Each point is reached from the start by the listed moves, each made once or not at all, plus a little noise. Is the number of moves made odd or even? Then give how often each move was made.
In the rows, 128 means zero.

Moves:
(1): [162  99  79 102]
(2): [124 177  98  74]
Start: [143 145 125 121]
Points:
[147 147 124 127] => even (0, 0)
[138 191  95  65] => odd (0, 1)

Moves:
(1): [161 136 113 137 116 158 144 143]
(2): [113 165 143 104 147 134 149 126]
(3): [172  89 138 103 157 129 153 167]
(4): [165 146 137 155 153 132 113  81]
(5): [125 139 116  92 165 140 125 108]
(6): [ 85 108 154 129 144 157 136 166]
Start: [122 135 149 120 120 126 105 125]
Points:
[233 132 142  93 196 174 128 111] => even (1, 0, 1, 1, 1, 0)
[202 107 143 104 136 158 145 177] => even (1, 0, 1, 0, 0, 0)
[ 97 159 176 107 143 191 152 175] => odd (1, 1, 0, 0, 0, 1)
[149 133 173  72 167 134 150 161] => even (0, 1, 1, 0, 0, 0)
[152 104 181  87 227 176 120 133] => even (0, 0, 1, 1, 1, 1)
[224 157 167 103 179 168 152 132] => even (1, 1, 1, 1, 0, 0)

Moves:
(1): [161 125 133 107 125 110 124  83 132 130 119 127 103]
(2): [141 160 119 141 125 124 115 135 117 138 130 134 131]
(3): [139 103 170 151 146 120 116 120 121 121 127 118 116]
(4): [124 128 118 147 129 117 159 141 121 136 133 133 124]
(5): [141 107 115 135 169 113 109 132 103 133 124 128 120]
(6): [128 135  99 142 102 148 128 136 123 110 118 117 127]
(7): [142 154 169  85 172 121 121 124  75  91  94 177 114]
(8): [166 132 102 133 128 135 133 157 141 143 125 141 145]
(9): [145 152 122 128 139 112 139 119 162 113 123 109 139]
(10): [108 129 126 131 131 160 129 108 121 139 120 146 123]
(11): [128 134 123 121 140 151 144 145 114 132 153 120 121]
Start: [ 99 133 150 152 123 122 140 125 117  83 102 132 124]
Points:
[154 192 174 124 153  83 145  94  56  67  65 194  87] => even (1, 1, 0, 1, 0, 0, 1, 0, 0, 0, 0)
[132 125 190 147 203 116  92 121  28  26  55 163  82] => even (0, 0, 1, 0, 1, 1, 1, 0, 0, 0, 0)
[178 175 172 172 214  98 130  75  39  44  37 172  59] => odd (1, 1, 1, 1, 1, 1, 1, 0, 1, 1, 0)
[160 182  50 217 143 137 153 158 102  97  78 139 129] => odd (0, 1, 0, 1, 1, 1, 0, 1, 1, 1, 0)
[206 162 162 158 200 128  92 100  23  64  35 195  77] => even (1, 1, 1, 0, 1, 1, 1, 1, 0, 1, 0)

Moves:
(1): [176 126 152 111 113 124 137 149 119 128 126 136 143 121 130 113 104 135
 131 134 118]
(2): [134 174 133 154 120 135 134 116 141 119 126 141 124 117 110 122 110 135
 122 143 129]
(3): [119 121 143 134 109 133 111 113 136 130 128 143 126 129 136 110 123 146
 130 109 129]
(4): [109 140 141 158 130 102 147 113 118 141 121 139 174  97 136  99 135 153
 145 129 129]
(5): [113 124 149 146 159 126 149 118 141 124 119 140 115 129 117 139 123 115
 133 131 136]
(6): [160 119 121 131 104 160 139 124 155 126 138 119 138 144 130 111 142 119
 128 133 133]
(7): [113 135 149 124 121 137 148 130 102 131 110 107 131 141 123 156 126 136
 142 117 101]
(8): [105 119 152 130 137 130 123 156 124 122 143 115 127 116 131 112 146 135
 113 142 125]
(9): [120 119 146 144 112 106 119 140 149 106 124 132 132 135 116 142 139 123
 127 138 122]
(10): [119 132 135 112 138 113 110 134 133 156 109 117 134 148  82 129 134 137
 128 134 128]
(11): [107 122 150  98 117 116 135 123 136 124 186 147 130 115 123 121 143 102
 144 144 110]
(12): [126 129 114 126 138 146 125 148 134 123 131 159 121 133 127 123 152 121
 134 124 122]
(13): [129 145 132 115 143 131 128 120 145 106 134 132 163 126 148 133 118 133
 127 124 126]
(14): [136 130 116 147 139 127 113 123 124 110 150 136 138 156 117  98 115 122
 143 121 142]
(15): [130 136 108 139 136 112 107 157 136 178 135 142 103 159 178 106 125 114
 133 132 126]
(16): [129 123 135 135 124 139 125 129 103 138 132 133 143 124 131 153 123 131
 117 139 133]
(17): [140 145 180 112 136  99 128 111  95 121 130 115 137 128 129 136 169 133
 120 120 124]
(18): [135 122 108 132 135 124 147 130 139 120 137 139 122 142 123 139 136 151
 119 135 126]
(19): [126 139 142 138 135 128 103 129 127 137 129 114 127 123 132 153 123 146
 174 134 122]
(20): [134 117 126 118 113 141 112 118 129 102 113 129 110 155 123 110 128 131
 150 181 116]
Start: [ 97 133  96 135 150 143 113 145 136 113 148 131 136 134 128 125 124 108
 153 118 155]
Points:
[101 158 181 166 128 128  94 173 169  74 133 218 219 137  88  74 139 203
 159 215 123] => even (1, 1, 1, 1, 0, 0, 0, 1, 1, 1, 0, 1, 1, 0, 0, 1, 0, 1, 0, 1)
[ 88 241 183 194 166  84  75 108 135 146 158 153 193 113 210  89 128 168
 208 116 142] => odd (0, 1, 1, 1, 0, 0, 0, 0, 0, 0, 0, 0, 1, 0, 1, 0, 1, 0, 1, 0)
[123 177 114 200 164 206 114 112 219  58 180 202 168 173 116  66 106 112
 176 115 177] => odd (0, 1, 1, 0, 1, 1, 0, 0, 0, 0, 0, 1, 1, 1, 0, 0, 0, 0, 0, 0)
[ 68 173 163 190 135 132 117 124 182 208 190 209 167 142 117  68 132 108
 172 165 158] => odd (0, 1, 1, 1, 1, 1, 0, 0, 0, 1, 1, 0, 0, 0, 1, 1, 0, 0, 0, 0)
[103 102 119 145 121 179  51 149 163  96 160 125 142 216  77  30 143 128
 173 172 154] => even (0, 0, 1, 0, 0, 1, 0, 1, 0, 1, 0, 0, 0, 1, 0, 0, 0, 0, 0, 1)
[ 86 183 232  91 141  60 109 134 102 181 174 159 227 144 159  73 152 151
 201 110  93] => odd (1, 0, 1, 1, 0, 0, 1, 0, 0, 1, 1, 0, 1, 0, 1, 0, 1, 0, 0, 0)
[ 60 164 187 176 149 173  60 172 221  87 217 200 143 249  99 106 152 131
 237 225 108] => odd (0, 1, 1, 0, 1, 1, 1, 1, 1, 1, 1, 1, 1, 1, 1, 1, 0, 1, 1, 1)
[ 33 141 209  95 158  76 136 128  95 109 175 117 181 153  70 108 222 161
 194 194  93] => even (0, 0, 0, 1, 0, 0, 1, 1, 0, 1, 1, 0, 0, 0, 0, 0, 1, 1, 0, 1)
[115 177 196 167 133 141  90 181 151  74 170 146 198 104 127 161  89 147
 175 173 130] => odd (1, 1, 0, 0, 0, 0, 0, 1, 1, 0, 0, 0, 1, 0, 0, 1, 0, 0, 1, 0)

Moves:
(1): [133 118 141 126 128 133 128 112 122 116 137 129 107 123 130 109 156 143
 144 142 137 124 148 109]
(2): [133 135 126 136 121 128 116 142 102 136 136 119 134 132 137 106 118 116
 143 126 123 124 136 133]
(3): [140 127 120 116 120 117 106 150 118 112 138 107 112 125 144 134 147 143
 127 130 138 122  97 123]
(4): [131 120 127 120 144 123 121 131 115 117 139 134 123 145 119 131 124 122
 122 124 133 151 129 119]
(5): [139 123 135 127 128 138 138 126 123 125 132 125 129 127 145 127 111 122
 127 134 110 130 131 129]
(6): [133 120 146 128 120 135 159 141 129 120 156 131 112 139 133 147 114 141
 175 129 117 135 132 124]
(7): [134 115 133 126 118 129 103 128 146 119 111 132 140 121 138 122 137 144
 150 123 120 141 120 134]
(8): [125 120 122 126 117 146 125 124 124 142 116 151 144 118 130 122 111 111
 137 119 123 125 114 120]
(9): [123 127 136 138 114 121 101 122 147 121 111 133 133 129 155 151 120 160
 129  85 129 140 126 131]
(10): [121 128 127 133 121 129 126 126 137 124 121 127 128 123 114 133 137 122
 120 122 126 139 126 129]
(11): [138 114 114 129 154 124 136 121 111 122 133 139 120 113 134 133 127 112
 117 131 126 136 103 144]
(12): [133 144 122 121 128 131 119 132 111 134 134 117 146 132 144 128 135 134
 138 138 136 140 123 131]
(13): [132 119  98 113 113 116 133 130 136 118 132 120 125 116 124 130 138 142
 127 141 143 143 124 121]
(14): [117 136 131 122 105 137 126 126 132 150 108 127 120 118 122 138 104 114
 151 142 119 130 125 127]
(15): [125 120 124 121 120 133 143 109 124 131 124 123 140 130 126 123 130 121
 140 120 122 130 131 129]
(16): [150 141  98 133 129 125 137 126 133 128 133 126 132 126 125 151 126 120
 145 141 137 130 123 128]
(17): [129 123 120 128 122 141 126 115 139 138 130 137 132 138 120 122 130 123
 123 121 133 134 131 140]
(18): [146 131 119 110 114 134 130 115 122 132 122 130 126 104 129 121 117 142
 135 115 118 136 110 134]
(19): [125 113 135 141 137 139 135 128 135 129 131 127 125 132 117 133 122 132
 124 121 119 136 133 122]
(20): [146 123 142 144 139 114 120 120 140 146 120 130 140 133 141 113 130 117
 110 124 123 132 131 134]
(21): [134 124 118 135 116 130 135 124 117 108 148 117 136 141 100 136 111 122
 138 136 164 149 118 120]
(22): [132 121 136 118 113 137 130 127 110 128 115 125 127 125 125 112 150 124
 128 136 137 121 151 124]
(23): [121 145 131 138 140 132 129 144 139 135 126 113 137 138 135 117 121 118
 128 122 149 134 142 132]
(24): [129 111 141 130 134 133 124 121 145 127 139 124 136 131 124 135 133 133
 124 117 134 134 144 128]
Start: [112 130 132 139 129 140 142 133 121 140 149 128 130 128 133 131 124 113
 127 132 130 119 108 122]
Points:
[155  90 167 139 108 173 169 113 145 162 159 150 148 105 154 130  82 105
 160  96  86 153 104 122] => odd (0, 0, 0, 0, 1, 1, 0, 1, 0, 1, 0, 0, 0, 0, 0, 0, 0, 1, 0, 1, 0, 0, 0, 1)
[143 136  98 127 120 174 138 104  96 163 127 118 160 138 177 158  96  74
 171 119 154 186 115 147] => odd (0, 0, 0, 1, 1, 0, 0, 0, 1, 0, 1, 1, 0, 1, 1, 1, 1, 0, 0, 0, 0, 1, 1, 0)
[130  75  98  93  98 192 131 102 116 158 106 125 175  80 125 116 118  91
 178 112 144 223  93 125] => even (0, 0, 0, 1, 0, 0, 1, 1, 0, 1, 1, 1, 1, 1, 1, 0, 0, 1, 1, 0, 0, 1, 1, 1)
[167  64 158 137  82 203 142  99  96 183 126 167 122  88 153  72 105  95
 229 126  89 160 106 133] => even (1, 1, 0, 0, 0, 1, 1, 1, 0, 0, 1, 0, 0, 1, 0, 0, 1, 1, 1, 1, 0, 1, 0, 0)
[174  48 138 103  86 175 172 104 116 140 137 148 151 108 155 104  99 123
 195 109  88 191 106 105] => odd (0, 0, 0, 1, 1, 1, 1, 1, 0, 0, 0, 0, 1, 0, 1, 0, 0, 1, 1, 1, 0, 1, 0, 0)
[142  58 188 150  91 182 117 142 140 122 160 111 127 146 114 120 130 105
 215 130 177 200 126  77] => even (1, 0, 1, 1, 0, 1, 1, 1, 0, 1, 0, 0, 0, 1, 0, 0, 0, 0, 1, 1, 1, 1, 1, 1)
[184  98 128 126  84 178 114 134 114 176 172 118 179 151 190 137  84  84
 249 131 108 187  82 131] => even (0, 1, 1, 1, 1, 1, 1, 1, 0, 0, 0, 1, 0, 1, 1, 1, 1, 0, 0, 1, 0, 0, 0, 1)
[186 112 127 139  50 141 103 168 119 144 143  84 138 118 222 159 111 158
 236 140 117 181  97 121] => odd (0, 1, 1, 0, 1, 1, 1, 0, 1, 0, 0, 1, 1, 1, 0, 1, 0, 0, 1, 1, 0, 1, 0, 0)
[206  51 106 152 129 175 166 137  86 111 233 105 124 156 141 113 119  76
 191 153 200 202 121  96] => odd (1, 1, 1, 1, 1, 1, 0, 1, 0, 0, 1, 0, 1, 0, 0, 1, 1, 0, 1, 1, 1, 1, 1, 1)

Moves:
(1): [133 129 121 124 145 123 134 129 116 128 137 122 136 123 132 126 146 132
 140 109 133 112 130 151]
(2): [127 117 119 138 130 123 130 126 129 124 104 132 136 129 111 110 138 118
 124 120 120 144 129 124]
(3): [121 126 135 135 124 129 127 110 129 119 140 129 121 142 118 122 138 135
 126 145 130 137 126 130]
(4): [152 125 120 132 132 151 106 122 141 119 137 127 144 149 130 153 120 155
 140 126  96 127 114 122]
(5): [140 125 120 108 142 129 128 142 128 128 116 124 129 120 132 132 139 133
 132 123 136 138 125 136]
(6): [119 145 116 137 124 140 123 107 135 102 145 129 146 129  99 113 122 109
 112 132 132 128 113 116]
(7): [127 117 116 127 152 127 131 141 139 123 108 118 135  98 143 134 144 119
 130 121 135 131 123 143]
(8): [110 132 112 149 126 140 114 131 123 117  93 149 126 111  95 104 153 104
 128 147 138 110 113 133]
(9): [109 140 165 120 104 101 138 121 119 131 161 111  97 118 139 106 119 122
  92 138 149 105 136 110]
(10): [121 144 134 131 116 122 149 125 114 122 129 123 113 129 143 116 126 131
 117 137 141 119 121 118]
(11): [145 120 125 133 130 142 125 121 121 123 119 134 140 130 111 134 136 123
 145 124 119 133 120 135]
(12): [129 124 137 119 134 114 136 110 127 111 119 135 135 123 121 118 117 122
 141 108 145 130 125 152]
(13): [118 125 130 141 138 152 142 112 122 117 144 139 117 126 115 119 132 129
  89 146 125 113 112 125]
(14): [124 134 117 131 139 131 124 110 118 128 119 129 128 113 124 117 138 121
 115 135 148 123 134 143]
(15): [125 134 134 113 122 128 131 136 141 127 121 127 133 136 140 139 118 117
 132 134 104 132 127 120]
(16): [132 140 122 123 127 132 123 125 132 136 139 130 129 124 125 144 126 144
 144 131 107 132 123 116]
(17): [142 138 141 119 131 137 139 122 152  96 154 131 128 133 143 125 115 125
 109 127 121 140 149 111]
(18): [144 110 119 109 132 123 144 127 117 140 149 114 123 121 145 138 129 151
 136 129 130 110 136 146]
(19): [130 130 139 138 116 121 133 126 124 138 125 132 131 132 118 114 136 130
 125 129 141 122 124 136]
(20): [138 110 130 125 110 112 126 109 109 128 135 152 137 133 131 131 131 137
 136 128 123 141 129 141]
(21): [ 99 142 127 130 126 142 111 112 137 119 112 126 165 131 103 121 124 112
 137 121 136 110 116  94]
(22): [141 118 135 131 138 112 139 131 140 128 131 133 112 129 146 121 128 117
 122 132 132 138 135 122]
(23): [116 120 120 133 133 149 133 114 108 140 120 131 127  99 135  84 144 108
 127 119 159 132 115 161]
(24): [130 133 124 123 115 140 126 121 166 102 107 142 140 146 116 141 129  98
 129 110 115 147 124 116]
Start: [155 102 156 142 126 142 116 122 127 115 111 153 118 117 114 133 121 158
 124 103 128 134 135 105]
Points:
[163 115 118 118 176 183 157  71 171   7  85 180 160  64  75  88 173  83
  78  90 169 108 105 170] => odd (1, 0, 0, 0, 1, 1, 1, 1, 0, 0, 0, 1, 1, 1, 1, 0, 1, 1, 1, 0, 0, 0, 0, 1)
[133  95 126 157 147 203 113  68 128  73  70 196 142  82 107  88 181 134
 118 147 125 131  51 102] => odd (0, 0, 1, 1, 1, 0, 1, 1, 0, 1, 0, 0, 1, 0, 1, 1, 0, 0, 0, 1, 1, 1, 1, 0)
[110 102 148 140 117 117 152  58 101  60  28 187 123  40 108  19 187  52
  98  72 203 124 107 182] => even (1, 1, 0, 0, 0, 0, 1, 1, 1, 1, 0, 1, 0, 1, 1, 0, 0, 0, 0, 1, 0, 0, 1, 1)
[169  99 180 103  86 152 179  53 139  42 146 159 127  92 134  69 152 103
  79 106 170 157 110 133] => even (0, 0, 1, 0, 1, 1, 1, 0, 1, 1, 1, 0, 0, 0, 1, 0, 1, 1, 1, 1, 0, 0, 1, 1)
[191 124 156 101 157 144 132 120 169  90 123 159 108 105 159 143 116 149
 109 116 109 171 160  87] => even (0, 0, 0, 0, 1, 0, 0, 0, 0, 0, 0, 0, 0, 1, 1, 1, 1, 0, 0, 0, 0, 1, 0, 0)
[135 111 106 143 168 160 106  67 118  72 100 158 150  86  56  74 184 121
 120 126 191  90 113 125] => odd (1, 0, 1, 0, 1, 1, 0, 1, 0, 0, 0, 0, 0, 1, 0, 0, 0, 1, 0, 0, 1, 1, 0, 0)
[147 106 167 124 131 171 129  69 126  84 138 155 106  70  98  56 163 125
 114 131 178 111 122  92] => odd (0, 0, 1, 0, 1, 0, 0, 1, 1, 0, 1, 0, 0, 0, 0, 1, 1, 1, 0, 0, 1, 1, 1, 0)
[123 119 135 161 159 194 123  40 121  72 150 143 131  66  90  61 170 130
  58 123 131 114  82 130] => even (1, 1, 1, 1, 0, 1, 1, 0, 1, 0, 0, 0, 1, 1, 1, 1, 0, 0, 0, 0, 0, 0, 1, 0)
[189  65 139 151 178 174 140  58 139  46  85 214 144  78 103  60 199 132
 119  98 125 166  88 182] => even (1, 1, 1, 1, 1, 0, 1, 1, 0, 0, 0, 1, 1, 0, 1, 1, 1, 0, 1, 1, 0, 1, 1, 0)
[134 120 136 140 110 175 115  79 183  53  43 182 175 118  58  89 148  83
 106 101 129 120 136  78] => odd (0, 1, 0, 0, 0, 0, 0, 1, 0, 0, 0, 0, 0, 1, 1, 0, 1, 1, 1, 0, 1, 0, 0, 1)
[169  93 135 186 133 178 149  23 115  39  93 193 130 124  38  58 160 128
  84 156 135 107  74 134] => even (0, 1, 1, 1, 0, 1, 0, 1, 0, 1, 1, 1, 1, 1, 1, 0, 0, 1, 1, 0, 0, 1, 0, 0)

Moves:
(1): [122 127 115 156 132 138  91 117 158 129 116 146 135 113 133 146 128 150
 133 148 141 111 146 106]
(2): [129 125 110 123 118 152 109 139 135 139 150 135 126 125 130 134 122 141
 136 119 133 117 133 129]
(3): [135 132 145 137 121 106 123 129 139 136 121 133 126 136 131 136 127 127
 120 110 119 130 136 120]
(4): [118 117 135  92 156 142 111 137 130 114 137 129 109 113 126 123 145 143
 131 131 112 129 129 119]
(5): [134  98 136 121 111 121 128 136 148 119 126 127 130 126 129 123 126 134
 121 130 120 116 121 138]
(6): [128 126 145 122 122 116 105 148 129 122 124 117 127 146 147 140 114 149
 112 131 131 118 138 138]
(7): [115 117 135 104 127 128 160 117 117 128 126 119 106 125 135 127 149 125
 126 122 118 152 134 126]
(8): [136 123  96 125 127 126 101 147 140 125 134 127 120 117 136 155 138 117
 132 112 152 130 130 117]
(9): [144 103 143 155  98 137 121 128 111 125 133 134 123  91 108 156 110  75
 148  82 140 138 103 135]
(10): [137 153 129 121 131 150 139 121 119 141 136 123 133 108 109 122 121 142
 125 119 143 139 137 123]
(11): [114 124 130 135 113 126 119 124 118 117 110 134 117 131 143 135 121 146
 140 114 139 135 129 131]
(12): [125 146 144 151 111 118 113 123 129 114 118 126 120 132 160 134 117 131
 116 100 118 158 139 138]
(13): [117 125 130 140 142 142 128 121 113 126 130 153  94 125 102 117 117 138
 109 102 140 111 123 143]
(14): [139 151 106 106 127 164 150 107 154 156  77 131 155 136 148 123 130 113
 106 125 147 121 130 130]
(15): [112 148 137 138 154 139 132 141 142 115 126 135 114 128 131 134 111 135
 132 128 145 140 136 134]
(16): [132 140 105 142 127 125 117 138 109 149 131 153 140 127 143 131 124 114
 116 125 120 127 113 107]
(17): [117 115 120 136 140 127 110 126 122 142 129 130 128 128 117 129 128 139
 136 133 126 127 123 118]
(18): [133 122 124 118 129 138 134 109 127 110 152 115 122 119 124 125 119 127
 142 126 145 143 120 115]
(19): [128  99 116 130 137 119 141 132 123 119 129 138 128 111 148 112 126 103
 138 116  93  99 118 136]
(20): [127 134 118 123 123 116 112 126 149 127 140 110 114 130 134 136 128 125
 127 138 132 122 131 113]
(21): [131 114 129 162 142 123 110 143 119 131 134 114 143 135 142 126 146 120
 138 145 118 130 118  98]
(22): [142 119 114 101 138 126 117 129 108 140 138 135 118 110 132 108 119 130
 132 136 132 133 126 122]
(23): [138 135 117 129 140 136 138 117 137 132  99 127 119 135 112 135 122 123
 118 142 139 131 126 126]
(24): [151 136 155 120 151 130 121 119 156 121 138 136 134  97 151 131 122 135
 127 143 115 101 101 123]
Start: [120 134 140 136 133 109 119 125 107 128 111 151 122 161 141 140 127 127
 127 121 132 127 107 156]
Points:
[126  91  92 120 194 176 122  97 135 149  92 156 124  91 181 107 124 138
 148 141 150 132 108  93] => odd (1, 0, 0, 0, 1, 0, 1, 0, 0, 1, 0, 0, 0, 1, 1, 0, 1, 1, 1, 0, 1, 1, 0, 0)
[141 110 110 121 130 182  70 123  75 193 121 143  79 111 137 149 101 114
 112  67 186 128  93 122] => odd (0, 1, 0, 0, 0, 1, 1, 0, 1, 1, 0, 0, 1, 1, 0, 0, 1, 0, 0, 1, 1, 1, 0, 0)
[115  65 118 203 135  98  47 139  97 155 114 190  88  67 185 171 103  99
 169  76 127 134  86  68] => even (1, 0, 1, 0, 1, 0, 1, 0, 1, 1, 1, 0, 0, 0, 1, 1, 1, 0, 1, 1, 1, 1, 0, 0)
[164 132 164 144 142 177   7  87 197 131  69 172 110  98 193 215  74 143
 116  76 164 119  96 117] => even (1, 1, 1, 1, 0, 1, 0, 0, 1, 0, 0, 1, 0, 1, 0, 0, 1, 1, 0, 0, 0, 0, 1, 1)

Moves:
(1): [140 145 132 121 114 119 136 133 123 112 116 125 136 136 139 134 149 113
 119 128 141 155 134 131 110 135]
(2): [144 128 127 137 119 135 136 135 125 129 122 132 128 120 113 131 135 133
 132 114 117 131 122 119 134 126]
(3): [115 144 128 125 144 120 129 131 112 123 141 114 130 132 118 136 124 127
 128 139 119 136 122 140 137 141]
(4): [116 119 117 119 136 121 125 129 143 133 128 116 110 141 141 128 136 116
 130 136 133 129 136 118 135 141]
(5): [116 129 127 127 130 147 135 128 118 138 127 137 123 123 134 119 130 139
 120 130 137 117 131 142 156 133]
(6): [142 123 118 130 126 144 128 125 120 134 124 130 119 125 146 124 121 139
 154 133 130 117 114 129 128 127]
(7): [104 140 142 129 136 101 147 138 115 114 128 115 141 133 135 122 127 115
 105 127 131 126 130 137 145 122]
(8): [136 143 122 131 135 119 134 139 144 142 127 104 142 128 130 144 125 123
 139 133 142 128 134 125 123 131]
(9): [139 155 122 111 133 133 138 141 113 128 121 121 128 119 126 128 114 133
 139 141 116 144 122 127 129 131]
(10): [125 123 145 120 120 130 141 121 108 112 143 116 125 133 127 132 117 132
 110 137 146 133 136 136 153 105]
(11): [132 124 131 123 107 116 131 114 114 131 110 140 129 133 124 136 119 138
 127 112 132 127 132 114 169 152]
(12): [125 117 118 142 133 127 125 111 130 123 134 130 133 130 141 127 130 125
 115 122 128 121 138 125 132 122]
(13): [135 126 121 137 156 132 128 138 149 135 112 136 126 131 133 149 138 143
 120 140 113 110 134 117 113 154]
(14): [133 137 126 127 133 115 136 149 122 142 121 115 145 112 120 157 142 122
 134 140 126 123 143 130 104 119]
(15): [127 127 155 146 132 138 121 136 124 108 115 127 142 124 128 125 146 130
 129 117 113 124 140 120 139 126]
(16): [105 137 127 137 137 136 126 134 126 123 127 130 122 115 136 142 128 149
 135 130 126 121 119 124 131 116]
(17): [135 123 135 136 124 134 130 134 120 126 125 132 132 116 124 130 120 119
 127 123 133 140 124 133 126 125]
(18): [125 123 126 136 114 129 124 116 119 137 128 134 130 114 113 108 116 139
 115 133 145 123 121 119 143 112]
(19): [115 119 126 137 148 111 100 134 135 114 126 114 114 139 126 118 131 121
 117 116 120 109 132 156 132 127]
(20): [130 127 118 134 124 141 135 120 128 135 119 139 132 133 121 136 123 127
 131 130 143 111 127 117 136 133]
(21): [124 118 118 136 126 136 111 117 127 154 122 142 124 141 118 126 109 145
 129 136 120 118 111 124 144 116]
(22): [128 127 129 116 124 121 111 102 128 143 116 136 118 121 119 133 127 118
 131 123 135 130 107 121 133 128]
(23): [136 124 114 116 111 141 118 120 133 129 124 138 121 129 131 134 121 135
 139 138 114 127 114 126 142 141]
(24): [126 127 135 136 119 145 132 121 127 128 127 128 111 128 142 122 128 128
 130 138 132 120 137 131 127 132]
Start: [132 117 140 130 122 143 128 122 107 137 136 129 116 104 111 111 135 144
 111 132 144 110 143 118 131 115]
Points:
[152 145 105 142 118 153 150 119  66 164  53 156 125  54 114 192 113 182
 135 142 125  73 105  73 189 151] => odd (0, 1, 0, 0, 0, 1, 1, 0, 1, 0, 1, 1, 1, 1, 0, 1, 1, 0, 0, 1, 0, 1, 1, 0)
[ 94 144 110 128 156 130 146  98  69 200  78 136 103 118 119 163 118 154
  88 183 146  60 148  99 227 175] => odd (0, 0, 1, 1, 1, 0, 1, 0, 1, 0, 1, 1, 1, 1, 0, 0, 0, 0, 0, 1, 1, 1, 0, 1)
[156 147 149 154 128 141 179 164  74 132  93  77 156  90 110 187 153 132
 107 178 169 105 150  96 177 135] => odd (1, 1, 1, 1, 0, 1, 1, 1, 0, 1, 0, 0, 1, 1, 1, 0, 1, 1, 0, 1, 0, 0, 1, 0)
[153 121  82 139 120 197 126 116 129 205  90 140  91 106 108 135  83 175
 131 199 158  84 118  74 173 153] => even (0, 0, 0, 1, 0, 0, 0, 1, 1, 0, 0, 0, 1, 0, 0, 0, 1, 1, 0, 1, 1, 0, 1, 1)
[111 152 153 173 148 160 147 128  41 117  98  99 124 102 143 114 111 142
 111 137 154  67 157 147 249 155] => odd (0, 0, 1, 0, 1, 1, 1, 1, 1, 0, 1, 1, 0, 0, 1, 0, 1, 0, 1, 1, 0, 0, 0, 1)
